Each row is a point. Each copy is the shape, with its points in the same order, stretched, turned, moved and blurred by noise. Say if it was mirrored as well.
In the rows, 128 means zero.

Shape (7 x 3):
[[131 127 143]
 [161 149 190]
 [142 134 106]
 [145 116 123]
 [ 19 140 139]
 [161 129 109]
 [131  81 117]]
Copy 1 (7 x 3):
[[139 143 127]
 [158 164 168]
 [135 145 101]
 [144 139 106]
 [ 46 118 136]
 [158 144 103]
 [155 103 112]]
Copy 1 is: only turned
Copy 2 (7 x 3):
[[129 111 125]
 [172  91 124]
 [143 159 140]
 [133 136 144]
 [ 78 138  49]
 [148 155 160]
 [ 93 129 166]]
Copy 2 is: mirrored

Shape (9 x 4):
[[ 79 125 169 155]
 [ 99 135 173 140]
 [ 96 136  64  94]
 [128 149  71 172]
 [115 166 127 146]
 [144 121 126  90]
 [118 108 107 136]
 [109  82 130 184]
 [137 128 124 152]]
Copy 1:
[[ 82 127 167 101]
 [104 133 176 119]
 [126 169  66 119]
 [ 89 121  73 164]
 [108 141 134 155]
 [171 132 123 136]
 [114 117 100 117]
 [ 77  80 113  96]
 [114 107 125 143]]
Copy 1 is: only turned
Copy 2, 9 rows:
[[ 98  81 147 163]
 [ 98  82 145 139]
 [111 182  83 149]
 [158 111  49 173]
 [115  94  88 142]
 [131 130 135  94]
 [146 120 117 155]
 [169  85 141 187]
 [150  88 113 140]]
Copy 2 is: mirrored

Shape:
[[156 172 118 123  83 166]
 [107 183 124 129  97 162]
 [ 89 113  79 121  98  99]
 [186 177 160 110 151 181]
 [195 155 148 119 114 108]
 [144 169 131 100 178 145]
 [ 85 170 136 133 121 131]
 [107 147 164 163 117 165]
 [145 129 104 176 115 113]
 [184 119 134  99 130 157]
 [148 156 132 136 131 142]]
Copy 1 (11 x 6):
[[103 144 136 104  64 176]
 [ 80 101 149 114  93 165]
 [ 90 107  49  96 146 120]
 [170 151 198 132  83 171]
 [133 180 152 102  79 108]
 [150 140 178 128 155 159]
 [ 85  91 145 125 133 133]
 [ 96  76 148 167  77 123]
 [100 155  75 158 108 124]
 [176 138 133 112  85 145]
 [120 140 139 136 109 138]]
Copy 1 is: only turned
Copy 2 (11 x 6):
[[137 157 109  84 162 129]
 [108 158 126  78 136 155]
 [124  79  92 111 132 151]
 [174 180 175 121 145 130]
 [177 144 145 113 132  80]
 [172 131 180 115 126 160]
 [ 95 126 140  94 114 161]
 [ 91 167 135 145 117 151]
 [151 138  85 121 104 140]
 [180 139 146 138 156 106]
 [144 151 135 117 125 132]]
Copy 2 is: mirrored
Copy 3:
[[141 125 131 119 101 179]
 [112 115 135 143  93 164]
 [130 126  96 143 115  51]
 [100 114 159  85 139 226]
 [147 132 188  68 133 147]
 [ 70 130 138  97 138 162]
 [ 91 111 150 143 105 128]
 [118  87 161 156 137 169]
 [166 145 155 147 163 103]
 [128 109 121  84 147 165]
 [122 126 153 117 137 154]]
Copy 3 is: only turned
Copy 4:
[[140 138 104 176  54 143]
 [135 171  86 151  71 138]
 [113 112  90  92 107 102]
 [142 158 169 213  88 161]
 [156 124 160 194  96 103]
 [110 172 167 179 109 129]
 [136 179  97 131 106 119]
 [158 147  98 147 130 164]
 [129 103 106 171 143 116]
 [137 102 166 168  96 158]
 [134 141 131 175 111 132]]
Copy 4 is: mirrored

Shape, 11 rows:
[[111 111 200  86 144 104 160 135]
 [117 188 112 153 125 145 125 130]
 [150 119 180 149 154 101 139 144]
 [143 111 162 112 168  80 165 129]
 [127 110 155 133 172 115 139 161]
 [121 142 138 135 136  97 157 183]
 [139 157 121 120 150 113 168 163]
 [135 109  87 144 111 156 112 120]
 [128 120 145 118 140  71 132 149]
 [172 102 183  61 115 152  86 111]
 [143 161 100 165  87 159 141 136]]
Copy 1 (11 x 8):
[[121 131 105  90 194 139  78 146]
 [139 174 137 135  88 170 143 139]
 [136 146 104 148 160 121  85 120]
 [143 132 129 126 203 125 102  91]
 [131 130 117 162 177 150 106 140]
 [169 151 125 150 170 138 139 151]
 [184 144 131 142 159 157 137 125]
 [128  94 136 125  91 131 162 120]
 [143 130 142 127 180 119 109 117]
 [ 99  66 131  64 111 131  39 131]
 [173 141 110 136  73 140 167 127]]
Copy 1 is: mirrored
Copy 2 (11 x 8):
[[122  44 104  78 168  86 123 144]
 [126 164 152 124 136 141 147 120]
 [120 115 108 113 140  60 108 139]
 [113  81  90  70 139  63 139 101]
 [104  97  93 128 163  77 137 129]
 [ 89 123 114 125 138 100 156 151]
 [108 130  99  91 139 104 176 132]
 [128 129  98 158 108 163 133 117]
 [ 91  80 111 112 128  76 151 119]
 [218  42 107 119 126 117 134 142]
 [128 177 125 137 103 162 134 148]]
Copy 2 is: mirrored
Copy 3:
[[ 90 136 154  48 116  76 166 124]
 [177 146 142 175 152 103 108 155]
 [138 113 177  89 179  85 135  98]
 [111 125 147  88 155  69 171  86]
 [127 111 137  84 185  92 138 124]
 [132 173 133 106 178 121 136 115]
 [149 161 132 124 174 100 164 126]
 [149  84 132 169 136 152 128 130]
 [126 139 131  91 151  99 134  85]
 [169  69 161  49  71 113 162 123]
 [171 134 166 192 144 154 133 140]]
Copy 3 is: mirrored
Copy 4 (11 x 8):
[[122 143 176  98  81  85 179  76]
 [157 125 123 161 163 106 132 166]
 [100 167 168 122  83  93 129 113]
 [108 175 138  84  85 103 149  95]
 [100 159 177 112 104 113 162 131]
 [107 122 133 102  95  99 145 160]
 [146 141 124 104 104 110 146 162]
 [120 107 127 170 139 190 131 141]
 [ 95 130 137  81 111 110 132 112]
 [177 123 219 133  88 167 106  56]
 [141 104 107 187 116 142 115 174]]
Copy 4 is: mirrored

Shape:
[[ 91 156 137 136 154 106 139 166 188]
 [137 112 166  64 143 120  98 120 179]
 [170 156 102 115 115 118 165 129 152]
 [183 113 163 137 174 113  86  98 116]
 [135 126 173 146 172 112 157 173 105]
 [149 155 137 108 147 153 114  99 155]
 [172 183 135 128 110  97 150 106 179]
 [130 100 152 148 142 108 159 170 165]
 [127 115 130 134 108 160  90 121 152]
 [103  96 170  96 109  74  95 185  98]
 [127 137 121 132 140  75 159 134 144]
 [114 159 108 132 107 133 101 180 108]
 [177  97 122 141 104 111 121 147  99]
 [160 137  93 132  90  86  99 180 124]]
Copy 1 (14 x 9):
[[ 81 141 161 147 154 184  91 149 146]
 [120 142 165  77 113 141  88 113 163]
 [108 174 136 127 111 112  85 151  81]
 [126 121 148 124  90  71 177 105 147]
 [156 127 180 180 145 134 133 142 128]
 [115 170 127 113  76 113 121 110 150]
 [ 72 188 160 128  91 124 113 119  85]
 [121 114 171 141 131 153  99 189 120]
 [114 106 110 108  82 136 101 124 133]
 [155  64 168 120 207 189  92  98 116]
 [103 152 150 126 157 149 125 158 107]
 [123  98 108 160 169 150  76 102 101]
 [148  90 135 132 126  96 109 140  76]
 [107  90 126 133 175 130  69 120  72]]
Copy 1 is: only turned
Copy 2 (14 x 9):
[[175 154  84 145  66 128  87 169 151]
 [158 142 151 108 106  82  96 116 210]
 [171 149 109 137 133 123 155 107 139]
 [109 124 187 139 179  72  66 132 146]
 [119 164 185 150  89 100  98 129  66]
 [139 142 107 122 132  82 136 141 181]
 [186 173 110 167 142 110 137 143 176]
 [157 172 137 139  99 117  67 109 107]
 [114 139 101 107 135 118 103 126 182]
 [121 128 226 154  85 171  93 131 127]
 [174 139 125 170 105 114 105 115 125]
 [128 120 136 118 110 169 154 171 123]
 [121 137 179 124 163 142 108 102  99]
 [154 124 148 139 142 177 124 146 121]]
Copy 2 is: mirrored
Copy 3:
[[206 114 132 126 123 125 159 141 175]
 [183 116 126 158  74 120  51  95 180]
 [146  88 120 163 107 157 143 137  91]
 [139 129 148 110 118 142  57 149 172]
 [196 142 162 120 161 107 111 170 130]
 [135  99 152 135 128 150 108 106 162]
 [153  82 156 147  75 163 139 138 119]
 [213 150 123 134 117 132 126 147 122]
 [132 155 119 102 118 126 101  94 160]
 [191 155 139 129  92  29  57 150 155]
 [167 114 126 164  95 119 136 175 124]
 [141 114 131  90 148  77 135 129 135]
 [141 143 118 117 110 109  89 152  85]
 [144  99 103  97 105  88 117 162 101]]
Copy 3 is: mirrored
